Every row gives one point. The ring and each string are closed loops that go straight from each point to the next, and from the last back to the first. Before rounding, they use only three directions, however many columns there are. How many times does the string pass through the ring? Passing back the other way cancels.

Ring, 9 rows:
[[ 16.0   3.7  -4.5  14.5]
 [ -0.9  17.8  -2.0  19.6]
 [-15.1  21.0   1.4  15.6]
 [-24.8  15.1   5.7   5.0]
 [-23.8  -1.7  12.7 -10.4]
 [ -8.1 -19.8  17.8 -19.5]
 [  5.5 -27.2  16.4 -19.8]
 [ 19.8 -28.4   9.1 -13.9]
 [ 25.7 -18.3  -0.3  -1.6]]
String (22 x 4):
[[ -5.7   8.7   5.3   8.7]
 [ -8.9   6.3  -2.8   4.2]
 [-21.9  18.4 -11.1   8.6]
 [-31.0  31.4  -0.5  17.3]
 [-26.0  29.2  12.1  18.5]
 [-29.9  30.4   4.9  17.2]
 [-29.0  26.0  -6.5  12.7]
 [ -8.4   2.2  -4.6   0.3]
 [-10.7   7.8  -5.8   4.6]
 [-17.3  27.1  -9.7  19.6]
 [-11.7  33.6  -2.7  29.4]
 [ -5.7  24.2 -14.5  22.6]
 [ -1.1   3.4 -11.4   5.0]
 [  1.0   0.3   5.1   4.1]
 [  9.5  20.0   6.6  27.7]
 [ 14.2  25.0   0.4  34.7]
 [ 11.7  19.9   2.1  28.5]
 [  7.9  16.1   8.4  23.2]
 [  1.9   4.0   3.8   8.0]
 [  0.3   2.2   4.4   5.4]
 [ -0.7  12.6  12.2  15.6]
 [ -5.7  22.5  12.2  22.5]]
Times through: 0
String, 14 rows:
[[ 17.6  12.6   6.3  24.7]
 [  9.0   8.3   5.9  16.1]
 [  8.8  23.3   6.4  30.6]
 [ -0.8  33.8   4.7  35.8]
 [ -6.8  23.7  11.2  23.1]
 [ -3.4   1.7   4.5   3.0]
 [ -8.9   4.0  -6.2   1.8]
 [-23.9  27.9  -9.7  17.0]
 [-19.2  33.9   2.3  26.0]
 [ -7.8  25.6   8.7  24.3]
 [ -0.2   6.6   6.7   9.6]
 [  1.6   1.3  -9.1   4.4]
 [  9.8   5.4 -17.0  12.2]
 [ 21.0  12.2  -9.3  25.2]]
Times through: 2

Ring, 6 rows:
[[ 10.3  13.5  20.0 -23.2  -2.0   2.6  -8.0  -3.0]
 [ -6.4  31.5  17.4 -13.7  -6.2  -1.0  -5.5   8.8]
 [ -8.1  25.4 -15.5   8.0 -16.5   5.1  -5.9  23.1]
 [  1.8   3.1 -29.0  15.1 -20.1   8.9  -6.1  20.1]
 [ 10.2 -22.4 -16.0  10.5 -18.0   5.2  -3.3   4.4]
 [ 18.0 -19.8   4.2  -8.4  -9.2   4.1  -5.3  -7.0]]
String:
[[ -9.3  41.8  -7.9  -1.5 -12.0   5.5  -8.2  24.3]
 [  4.7  26.6 -25.8   1.4 -13.8  13.4 -11.6  23.8]
 [  3.7  17.6 -41.8  14.5 -20.0  15.3 -10.5  29.2]
 [ -2.9   6.2 -40.8  24.4 -24.5  10.2  -5.7  28.0]
 [-12.8   7.5 -20.2  21.9 -22.9   1.1  -0.9  22.1]
 [ -6.7  11.4  -6.2   7.3 -16.1   1.1  -3.0  14.5]
 [  1.0  15.9  -7.2  -1.0 -12.4   5.5  -6.8  13.6]
 [ -1.0  35.2  -6.4  -7.2  -9.5   7.7  -9.9  19.0]
 [-11.2  47.0   1.9  -7.2  -9.3   3.3  -7.9  21.7]]
Times through: 1

Ring, 6 rows:
[[ 30.8  15.6   8.8  20.9  -1.1 -12.4  -2.4 -10.8  -6.5  -9.1  -5.0]
 [ 17.5   5.8   3.3   2.9  17.1   1.9  -1.1 -18.3  -6.3   9.8 -14.9]
 [  4.3   4.6   9.4 -10.3   8.8  -3.4  -1.2 -11.6  -1.8   9.6 -11.9]
 [ -4.8  12.5   8.7 -15.6 -12.8 -17.4  -2.1   0.9   7.3  -4.9   8.4]
 [  4.2  18.3  -1.1  -4.6 -14.4 -18.1  -2.6  -0.2   7.9 -11.9  17.6]
 [ 23.8  20.5   4.5  16.1 -12.6 -19.2  -2.9  -4.0   0.0 -16.8   9.4]]
String (24 x 11):
[[ 20.2   5.2 -16.3   4.0  32.6  14.7  -0.4 -27.8  -6.0  17.2 -11.5]
 [ 12.7   9.6 -15.1  -1.2  18.2   5.4  -1.0 -19.1   0.0   8.6   0.7]
 [ 10.4   1.7   0.4  -6.3  24.1   7.7  -0.5 -21.0  -5.4  17.8 -17.9]
 [  5.5   2.8  25.3  -9.1   3.0  -9.5  -1.4  -8.0  -5.0   7.8 -20.9]
 [  6.3   8.1  20.0  -6.1  -4.6 -14.1  -1.9  -4.5  -1.5   0.0  -9.6]
 [  5.3   8.8  -0.9  -8.0   6.8  -3.6  -1.4 -11.3   1.4   5.2  -1.2]
 [ -1.9   7.2  -6.0 -16.1   9.9  -0.2  -1.0 -12.0   4.1   9.4   1.2]
 [-16.6   7.2  40.2 -27.8 -27.9 -30.7  -2.4  12.2   6.1  -5.7  -5.1]
 [ -3.9  11.9  33.1 -13.5 -26.9 -30.2  -2.8   9.3   4.2 -11.4  -0.8]
 [  6.9  12.9  10.9  -3.7  -9.1 -16.2  -2.2  -2.7   2.2  -5.9   2.2]
 [ -1.1  13.8 -13.8 -12.8   1.0  -5.4  -1.6  -8.0   8.6   0.2  15.7]
 [ -6.6  19.0  -3.6 -15.0 -20.0 -20.6  -2.6   4.2  13.3 -12.7  25.5]
 [  2.0  21.1  12.6  -4.5 -30.7 -30.8  -3.3   9.3   9.3 -21.4  20.0]
 [ 10.8  17.8  16.4   2.7 -21.2 -25.5  -3.0   3.2   3.0 -16.2   7.7]
 [ 12.4  16.1 -14.6   1.7   3.4  -4.8  -1.9 -11.4   4.2  -3.3  13.2]
 [ 17.9  20.5 -22.7   8.7   1.9  -5.3  -2.2 -12.0   5.3  -8.5  21.1]
 [ 30.7  27.2  26.0  27.4 -37.7 -39.8  -4.4   9.1  -0.8 -35.4  11.9]
 [ 28.5  21.5  27.3  22.6 -27.3 -32.6  -3.7   4.1  -3.5 -25.7   1.9]
 [ 14.8  13.2  -4.5   3.3   4.4  -5.6  -1.8 -11.8   0.3  -1.2   3.2]
 [ 23.3  14.4 -17.8  11.4  15.1   2.6  -1.5 -19.3  -1.4   1.2   4.9]
 [ 40.3  16.3  16.7  31.1  -2.8 -15.5  -2.7 -10.9 -11.0 -12.5 -11.2]
 [ 35.2  13.4  25.5  25.3  -4.9 -17.6  -2.6  -8.6 -11.4 -10.3 -16.6]
 [ 28.1  11.2  23.0  17.1  -2.1 -14.7  -2.3  -9.0  -9.5  -5.8 -16.3]
 [ 32.1   5.9   9.3  17.6  20.6   2.3  -1.2 -22.1 -13.3   8.3 -24.4]]
Times through: 4
String:
[[ 17.3  12.7  -0.4   5.7   4.3  -6.4  -1.8 -11.9  -1.5  -1.4  -0.5]
 [ 23.4  13.7 -21.1  11.0  18.7   5.5  -1.3 -21.4  -1.6   3.5   4.6]
 [ 34.9  20.0   3.8  26.8  -5.5 -15.2  -2.8  -9.4  -5.0 -15.4   2.9]
 [ 33.8  24.2  24.2  29.0 -28.5 -33.5  -3.9   3.8  -3.9 -29.5   5.2]
 [ 26.5  24.3  30.5  22.2 -36.6 -39.2  -4.2   9.4  -1.2 -31.9   7.4]
 [ 16.1  17.5  10.6   7.5 -14.2 -20.4  -2.8  -1.6   1.0 -13.7   6.1]
 [ 12.9  15.1 -12.7   1.8   4.8  -4.2  -1.8 -12.1   3.1  -2.0  10.2]
 [ 12.2  16.4 -20.0   1.3   6.4  -2.1  -1.7 -13.2   4.9  -2.1  15.4]
 [ 11.9  17.3 -27.0   0.9   8.8   0.4  -1.6 -14.8   6.3  -1.5  19.4]
 [ 15.4  25.6  -6.9   9.6 -20.8 -22.8  -3.3   1.0   8.1 -22.8  27.3]
 [ 20.5  27.1  18.0  16.8 -37.6 -37.8  -4.2  10.2   4.4 -33.1  19.7]
 [ 20.8  21.3  26.3  14.9 -30.2 -33.8  -3.7   6.8  -0.2 -25.3   6.0]
 [ 30.9  25.1  32.5  27.0 -37.3 -40.3  -4.3   9.2  -2.8 -33.7   5.8]
 [ 38.3  23.9  20.7  33.0 -23.2 -29.8  -3.8   0.1  -5.7 -27.6   3.2]
 [ 36.7  18.8   5.3  28.0  -2.8 -13.7  -2.7 -11.0  -6.7 -13.6  -0.9]
 [ 43.7  17.3  34.0  36.0 -14.7 -26.1  -3.3  -4.4 -13.5 -19.8 -16.3]
 [ 31.4  13.4  31.2  21.9 -10.6 -21.8  -2.8  -4.7 -10.3 -12.2 -16.4]
 [ 20.7  11.5  10.1   9.1   1.7  -9.8  -2.0 -10.5  -4.7  -2.5  -7.7]
 [ 17.6  10.4  -4.5   4.6  12.0  -0.6  -1.4 -16.1  -2.7   4.0  -3.7]
 [ 21.9   6.7 -15.7   6.4  29.7  12.5  -0.6 -26.5  -5.8  14.3  -9.6]
 [ 25.3   4.0 -12.6   8.7  35.5  15.8  -0.4 -29.9  -9.4  18.4 -17.6]
 [ 27.3   4.0  -2.4  11.3  29.8  10.5  -0.7 -26.7 -11.2  15.2 -21.8]
 [ 31.2   4.8   3.3  15.8  26.4   7.1  -0.9 -25.3 -13.0  12.2 -24.2]
 [ 32.1   8.7  24.3  19.9   4.5 -10.7  -2.0 -13.0 -12.9  -1.6 -23.5]
 [ 25.4  12.3  24.1  15.0  -6.7 -17.8  -2.5  -6.2  -7.7  -8.3 -13.0]]
Times through: 3
